Each row of a before or after table is a point. One or more steps were done to the points. Then noise was added and the rows were shuffled. The steps act on columns, c1 being the first. Write out the steps. A step turns or swaps two columns, mirrors them in a line or flattens them onto one, adds a multiple of one to another, or multiplies or shifts one. Angles are multiples of 10 degrees, from the lower column toward the higher: turns from -170 to 170, lines from 10 to 170 but not 90. Use the fewest steps. Two steps may share a column if one is a turn and the other turns, adds or multiplies; they go together, in the order done. Otherwise the lowest column goes first.
In the rows, zero is written as 128.

Before (12 x 2)
[[153 118]
 [149 149]
 [146 137]
 [149 155]
 [106 116]
 [ 83 114]
 [164 117]
 [111 184]
 [ 90 132]
 [ 93 153]
 [168 181]
 [140 118]]
After (12 x 2)
[[138 138]
 [102 149]
 [120 146]
 [ 74 168]
 [ 72 110]
 [103  94]
 [138 154]
 [123  90]
 [140 106]
 [105 148]
 [138 164]
 [142  83]]
Steps: turn c1 and c2 by 90 degrees

Before (8 x 8)
[[128 141 100 123 126 152 173 145]
 [134 105 117 149 158 140 114 117]
 [ 86 157  89 128 125 133 164 156]
 [ 76 124 166 115 146 106 147 192]
 [148 136 135 120 109 129  84 166]
 [141 150  72 143 113 117 160 147]
 [152 154 109 160 112 149 138 124]
 [129 109 109 154 112 153 138 132]]
After (8 x 8)
[[186 137 136 119 109 118  82 167]
 [118 125 165 113 147  49 149 192]
 [175 105 119 147 160 156 114 116]
 [168 141  99 123 126 193 173 145]
 [127 157  88 128 124 189 164 156]
 [168 109 108 157 113 182 139 132]
 [192 155 108 160 112 176 137 124]
 [182 149  73 144 113 200 160 146]]
Steps: shift c1 by 40; add -1.5 times c3 to c6

Before (10 x 12)
[[162 116 135 113  97 150 127 184 130 110 172  92]
 [123 110 143 162 171 156 142 140 104 156 149 142]
 [134 135 101 163 148  94 138 176 100 126 133 144]
 [117 159 140 123 126 113 147 139 167 138 133 142]
 [161  89  82 150 118 100  74 102 104 176 166 135]
 [110 149 116 158 114 112  93 143 107 140 128 134]
 [159 123 140 119 100 138 142 143 153 190 177 158]
 [ 95 102  94 115  93 163 129 128 150 159 179  95]
 [ 98 162 106 121 112 168 137 112 115 114 108 146]
 [129  98 127 114  94 112  70 152 117 178  99  96]]
After (10 x 12)
[[ 97 102  96 114  40 100 128 124 105 129  66 166]
 [161 121 108 118  57 113 131 133 148 101  54 100]
 [112 153 143 158  93 143 128 125 108 117 123 119]
 [156  90 134 149 103 153 129 131  77 105  69 116]
 [ 96 163 133 119  87  85 128 124 103 130 151 118]
 [135  99 136 112  43 153 131 131 124  67 128 159]
 [122 161  94 124 124 139 128 125 153 122 119 113]
 [144 133 147 164 176 161 126 131  93 132 124 104]
 [170 117 130 112  51 112 129 135 132 165 100 167]
 [128 110 157 163 235  99 128 126 133 115  97 119]]
Steps: flatten c1 and c8 onto the line at 10 degrees; turn c3 and c9 by 70 degrees; multiply c5 by 2.5; turn c6 and c12 by 170 degrees; multiply c7 by 0; turn c10 and c11 by -150 degrees

Before (13 x 24)
[[125 133 204  92 179  80 133 129 170 138  91 145 127 132 115 118 129 128
  173 144 129 132 147 105]
 [109 119 105 132 115 133 127 156  90 131  67 136 126 130 111 160 158 163
  100 147 114 132 123 107]
 [106 122 131  84 195 130 108 172  70 103 116 104 139  58 189  63  89 101
  130 125 158 136 130 120]
 [ 98 108 126 106 227 136 151 153  90 120 127 123 153  75 195 103 114 111
  127 140 154 180 129 127]
 [ 85 101 135 153 114 156 134 161  86 129  96 121 113 131 106 184 129 132
  113 133 133 116 166 134]
 [108 125 128 111 180 118 169 133  99 141 107 106 139  91 167  89  86 129
  108 109 162 136 140 101]
 [129 138 168  76 160  97 144 143 165 153 135 121 157 172  99 121 143 119
  171 115  99 120 131 121]
 [128 118 171  78 153  88 122 122 134 153 120 113 149 112  93 160 156 141
  140 127 156 129 135 121]
 [122 159 145  94 202 155 143 169  73 121 113 118 128  96 166  94  87 118
  118 124 187 177 115 128]
 [147 143 178  83 173  97 131 104 151 138 133 145 151 150 103 158 133 121
  207 117 120 109 129  64]
 [115  98 115 189 116 116 120 170 106 147  81 120 114 130 125 155 155 118
  132 114 157 117 110 129]
 [142 120 169  82 170 111 124 135 165 179 111 138 163 126  97 144  96 111
  165 152 121 120 118 101]
 [118 142 176 114 159 120  96 108 164 150 137 122 143 140 132 134 121 150
  151 128 119 130 122 108]]
After (13 x 24)
[[ 83  81 134 154 115 153 139 164  86 127  92 136 115 132 104 179 138 134
  113 133 134 115 172 130]
 [100 116 125 109 227 136 156 158  86 117 124 121 155  80 194 101 143 104
  128 142 154 180 128 125]
 [120 158 148  95 202 159 142 165  75 121 114 100 123 104 165  89 165 124
  122 123 186 174 189 126]
 [146 139 179  85 174  90 134 104 149 142 132 121 153 156 103 158 114 119
  208 113 120 107  98  62]
 [121 119 200  94 174  81 132 126 173 134  88 117 127 137 118 118 115 126
  172 139 127 138  74 106]
 [111 123 105 134 112 134 130 153  91 124  69 145 123 124 114 160 105 166
  101 148 112 138 131 107]
 [128 129 169  76 163  94 146 146 164 153 138 138 161 166  99 119 117 120
  171 119 101 119  96 121]
 [121 115 173  79 155  86 124 125 135 149 123 160 147 104  91 158 122 142
  134 126 162 126  63 120]
 [108 117 127 111 180 119 165 134  98 139 107 112 139  94 169  89 171 135
  108 109 163 134 116  98]
 [145 127 175  81 172 108 124 133 167 177 114 100 162 137  96 148 140 114
  165 152 128 121  89 105]
 [117 119 115 187 113 115 119 170 106 150  79 153 117 125 126 158 118 116
  127 112 156 121  72 129]
 [118 142 173 117 154 121  93 105 161 146 136 133 142 140 134 137 136 152
  155 124 117 133 123 111]
 [105 122 134  82 198 128 107 166  69 102 113 113 142  60 188  64 172 103
  130 121 162 137 125 121]]
Steps: turn c2 and c23 by 50 degrees; add 1.5 times c6 to c23; turn c12 and c17 by -130 degrees; add -0.3 times c12 to c14
